Each point is reached from the start by the listed moves, each made 0, 1 or 2 times, or once backwards (-1), plus a little noise. Is the number of moves made odd or even? Then give how often each move was made.
In the rows, 128 means zero.

Moves:
(1): [162 148 108]
(2): [ 84 165 139]
(3): [131 137 165]
Start: [ 79 143 114]
Points:
[ 47 122 137] -> odd (-1, 0, 0)
[ 76 143 117] -> even (0, 0, 0)
[113 165  93] -> odd (1, 0, 0)

Moves:
(1): [151 157 127 118 123 141 116]
(2): [106 153 127 122 112 137 153]
(3): [148 128 156 129 129 111 139]
(4): [119 138 108 164 115 126 132]
(5): [105 161 122 142 165 139 125]
(6): [125 101 142 146 119 155 131]
Start: [137 109 137 124 114 136 124]
Points:
[174 141 133 139  30 186 136] -> even (2, 1, 0, 1, -1, 1)
[ 76  76 139 127 160 179 120] -> odd (-1, 0, -1, -1, 1, 1)
[118  92 133 187  40 100 183] -> even (-1, 1, 1, 2, -1, 0)
[166 115 216  63  60 110 194] -> even (0, 2, 2, -1, -1, 0)
[ 98 119 182  87 100 124 193] -> odd (-1, 2, 1, -1, 0, 0)

Moves:
(1): [138 119 113 144 111 111 124 133 134 130 123 123 136 144]
(2): [134 154 128 135 114 131 132 145 125 133 135 103 121 125]
(3): [119 112 141 145 115 126 127 129 141 129 126 124 129 135]
(4): [126 116 102 153 124 131 122 110 135 128 139 121 109 135]
(5): [140 129 146 134 131 119 128 139 148 125 126 143 116 144]
(6): [135 138 128 139 116 149 117 125 127 110 116 150 139 137]
(7): [131 127 122 113 135 140 156 127 119 132 118 133 129 131]
(8): [127 117 133 137 136 132 119 157 136 122 137 120 128 133]
(9): [118 135 118 116 123 128 128 133 137 132 121 118 122 122]
(10): [138 123 137 128 126 143 116 129 139 141 141 145 140 132]
(11): [139 128 127 131 123 139 123 118 142 109 146 122 143 117]
Start: [113 140 121 118 124 126 119 120 136 132 157 124 140 115]
Points:
[193 172 130 197  59 177  65 171 249 101 226 116 154 152] -> odd (1, 2, 0, 1, 2, 1, 0, 1, 1, 2, 2)
[ 64 199 103  83 123 115 160 157  93 170 149  16  83  72] -> even (-1, 2, 0, 0, -1, -1, 0, 0, 1, -1, -1)
[157 225 143 109 120 149 133 105 162  63 164 143 128  96] -> even (-1, 1, -1, 0, 2, 1, 0, -1, 0, -1, 2)

Moves:
(1): [143 145 141 133 124 118 103 111 145 104 132 117 119 124 111]
(2): [132 143 145 122 126 122 130 134 100 149 150 108 160 123 118]
(3): [129 132 150 115 137 126 129 118 131 135 106 133 115 148 131]
(4): [105 129 138 124 137 106 146 142 138 126 117 140 146 120 126]
(5): [137 141 133 121 143 125 119 128 125 125 123 137 132 112 125]
(6): [114 107 137 134 103 149 108 108 118 120 131 133 136 129 118]
(7): [121 139 135 141 106 138 178 110 103 124 136 102 119 117 128]
(8): [138 113 135 155 129 130 134 148 123 133 126 120 116 116 124]
(9): [147 103 129 114 129 130 142 112 143 141 122 119 143 114 122]
(10): [114 112 118 139 131 110 124 121 106 125 124  99 132 114 131]
(11): [126 122 133 142 154 122 132 116 128 137 139 135 117 130 134]
(12): [127 137 115 123 100 103 135 115 128 147 129 156 133 126 146]
(13): [111 121 118 120 131 125 133 127 116 144 142 134 120 129 109]
(14): [138 135 113 145 130 125 124 115 134 148 114 142 143 138 126]
Start: [110 128 126 136 117 113 125 127 105 140 126 133 127 119 151]
Points:
[ 82  46 167  47  87  43 141  92  95 233  84 170 206 106 181] -> odd (-1, 1, 2, 1, 0, 1, -1, 0, 2, 1, 0, 2, 0, -1)
[ 49  53 173 147 100  36 194 201  16 185 152   7 210  33 101] -> odd (0, 2, 0, 2, -1, 0, 0, 2, 1, 2, -1, 0, 1, -1)
[111 101 156  17  59 150  14  28 163 127 101 234  81 167 101] -> odd (1, -1, 2, -1, 1, 2, -1, -1, 1, -1, -1, 1, 2, -1)
[ 70 134 133 106  37 163 155  58  69 155 136 209 160 122 162] -> even (-1, 0, 0, 0, 1, 2, 1, -1, 0, -1, 0, 1, 0, 0)
